Each row is a point. Two turns around zero, p and q, are shown by what they do to some points. Write where each new point lands after one turn and then the other. Backwards means that the second turn is done in reverse. Each puzzle has new turns, and all numbers are rounded.
(in the rows, 128 means zero)

Turn p:
[111 111  91] -> [149 114  92]
[180 170 145] -> [126 185 166]
[126 158 148] -> [ 98 146 138]
[ 68  76 191] -> [ 85  39 148]
[146 110  82] -> [175 134 106]
[137 143 111] -> [135 149 118]
Turn q:
[118 114 160] -> [ 94 116 132]
[ 97 167 137] -> [109 175 126]
[158  58  77] -> [177  59  94]
[138 172 138] -> [131 162 159]
Where do these land?
q, then p: [128 177 153] -> [ 77 145 139]
p, then q: [118  76 114] -> [146  76 128]
p, then q: [109  94 130] -> [130  92 114]
q, then p: [151  80 129] -> [162  88 137]
q, then p: [135 214 115] -> [ 81 195 158]

Turn p:
[ 75 106  88 142] -> [ 78 123 172 153]
[143 189 225 126] -> [206 131 129  43]
[141 118 102  85] -> [105 100  91 139]
[129 139 104 145] -> [108 152 128 131]
[136 119 116 143] -> [125 143 127 145]
[144  97 134 128] -> [146 120 122 157]
Turn q:
[143  97  95 161] -> [170 120 120 166]
[112 123  92 117] -> [133 153  98 141]
[140 103 129  87] -> [149 132 106  89]
[ 93 156 191 201] -> [ 65  65 172 166]
[116 156 156 111] -> [ 92 131 140 105]
[164 133 105  92] -> [158 167 132 102]
Where do these land?
p, then q: [147 103 144 139] -> [149 124 155 141]
q, then p: [106  93 144  45] -> [ 61  82  80 129]
p, then q: [122 117 132 159] -> [115 118 157 127]
q, then p: [112 123 143 150] -> [130 125 150 150]
q, then p: [144 132  59 118] -> [122 184  98  97]
p, then q backwards: [138 200 146 157] -> [157 145 121  55]

Turn p:
[ 61 157  99 167 130  93 156 164] -> [ 61 138  62 125 109 118 155 158]
[225 107 181 132 113 167 148 104] -> [172 101 220 159  87 142 112  95]
[108 155  72 145  92 127 125 103] -> [134 154  95 102 120 161 181 127]
[ 89 138 163 129 117  95 112 129] -> [101 129  92 126 134 107 111  89]
[136  80  88 128 168 121 141  96] -> [166  93 115 159 157 144 146 168]
[121 158 106  50 165 117 120 123] -> [176 161 110 103 154  73 115 158]
[181 125 173 161 126 146  90 138] -> [123 138 174 154 113 165  79  98]
[128  94 116 134 106 123 138 160] -> [108  90 131 104 121 144 125 143]
[103 139 153 108 135 163 122 136] -> [108 147 153 122 155  98 129 118]
Turn q:
[106 116 168 132 119 152 121 117] -> [111 109 114  93 145 140 113 109]
[170  92  77 164 110 124 169 157] -> [175 135 143 113 103 125 195 173]
[ 85 166 152 132 104 149 168 156] -> [119 138  79 129 125 183 149  92]
[158 114 104  91 121 138 111  91] -> [154 155 136 115 131  84  94 138]
[ 93 130 100 141 106 136 107  89] -> [144 102 101 127 112  87 121  95]
[185 170 173 148 146  75  82 159] -> [ 88 132 223 156 103 164 111 120]
[ 87  93  99  88 149  63 163  95] -> [105 148 104 167 181  58 167 134]
[133 177 171 139 159 164 117 122] -> [134 109 137 139 143 184  79 106]
[134  92 107 118 139 150 114 165] -> [123 124 114 112 110 126 124 185]
Where do these land?
p, then q backwards: [172 150 104 150 103 117 150  87] -> [143 164  92 164  97 140 149 155]
p, then q: [135 127 101 200 175  94 149 106] -> [174  83 111 115  77 154 176 139]
q, then p: [112 121 166 115 113 190  77 148] -> [141 140 132  64 194 139 122 120]
q, then p: [117 123 144  95 142 128  96 109] -> [123 144  93 129 160 135 106 122]
q, then p: [138 107 110  90 100 158  75 156] -> [121 146 105  51 129 133 106 112]
q, then p: [ 87 103 123 163 130  97 160 108] -> [139  80 110 163 121 112 155 158]
p, then q: [190 129 160  86  92 113 136 162] -> [ 88 164 161  76 114  95  96 109]
q, then p: [ 91 172 108 168 151  79 168 126] -> [111  99 133 193 103 157 182 135]
q, then p backwards: [110 121 135  85 146 175 140 150] -> [113 131  90 135 148  94  88 151]

Turn p:
[130 144 106 145  96 136 132 142  97] -> [142  97 134 140 111 159 143 124 106]
[128 127 145 140 150 134  69 141 151] -> [112 134 112 108 145 140  71 150 127]
[ 97 108 103 111 121  82 136 101 115] -> [151 128 100 110  91  86 148 111 123]
[119 123 127 139 168 141 125 148 156] -> [102 135 115 124 141 129 122 167 151]
[100 105  90 109  85 117 179  75 115] -> [149 120 108 130  89 107 188  66 147]
[161 173 156 157 154 129 140 120 153] -> [114 160 148 186 136 134 101 147 135]
[102 114 126 107 156 113 132 126 108] -> [131 143 108 106 131 102 151 141 113]
[163 113 126 141 119 156 113 130 104] -> [121  93 131 139 161 143 121 112 111]
[140 119 142 131 139 103 137 151 161] -> [115 129 155 125 121 102 111 152 149]
[109 108 134 104  96 117 156 108  99] -> [137 131 137 110 111 112 167  86 113]
[162 154 115 103 107 162 111 140 119] -> [166 114 145 133 162 168 122 122 130]
[123 148 167 148 147 148 106 153 159] -> [ 94 155 141 124 137 157  92 158 134]
Turn q:
[138 117 124  99 124 157 115 142 152] -> [157 133 134 108 126 150 151 126 152]
[131 117 105 102 117 135  99 110 113] -> [163 120 103 147 111 144 131 123 133]
[129 108 113  99 125 113 149  49 151] -> [172 104 128 164 163  99 114  77 143]
[128 112 111 158 119 112 159 154 113] -> [ 92 111 114 130 140 108 154 150 117]
[ 84 142 123 115 125 129 104 148 129] -> [129 103 120  99 109 158 107 131 120]
[134 131 111 208 132 121 165 108 115] -> [ 76 115 153 181 156 108 137 144  99]
[144 140 137 140 109 111 120 132 118] -> [111 136 126 140 104 114 123 136 138]
[125 129 106 117 109 128 185 115 119] -> [103 110 105 138 157 118 150  90 135]
[128 105 196  96 138 160  98 151 128] -> [168 172 148  74  91 128 141 120 109]
[130 161 128 180 109 127 132 124 125] -> [ 80 122 155 158 114 131 120 135 126]
[134 124 127 110 153 106 104 149 153] -> [151 134 124 102 136 126 107 159 148]
[130 150 153 111 177 136 107 155 120] -> [134 175 125  95 130 152 102 145 116]
Where do these land?
p, then q backwards: [106 144 118 134  95 142 129 108 143] -> [130 152 126 100 105 151 113 124 120]
p, then q: [130 158 151 132 118 141 147 136 126] -> [106 146 152 124 116 138 131 112 114]
p, then q: [136 153 114 110 119 153 143 124  93] -> [113 160 134 149 154 128 154 118 115]
p, then q: [ 91  92 139 125 157 131 129 131 111] -> [119 106  83 108 148 137 114 112 125]
q, then p backwards: [136 134 110 117 131 123 114 117 136] -> [139 142 111 127 128 134 120 123 143]
q, then p: [128  61 151 130 173 127 113 155 147] -> [161 126 184 129 163  98 141 163 102]
p, then q: [129  99 148 147 150 121  88 172  99] -> [150 129  77  93 109 138 128 145  90]
p, then q backwards: [159  77 120 149 136  31 137 119 110] -> [109  78 168 162  90  52 133  96 119]
q, then p: [110 151 126 100 122 117 130 126 160] -> [132 138 113 108 148 120 103 113 156]
p, then q backwards: [158 146 142 121  87 163 123 126 115] -> [106 144 120 125 140 173 132  94 148]
p, then q: [130 165 132 136 136 156 124 102 138] -> [113 133 156 151 135 165 124 135 126]
q, then p backwards: [123 157  85 136 112 130 159 122 158] -> [158 102 119 148 122 175 138 132 150]
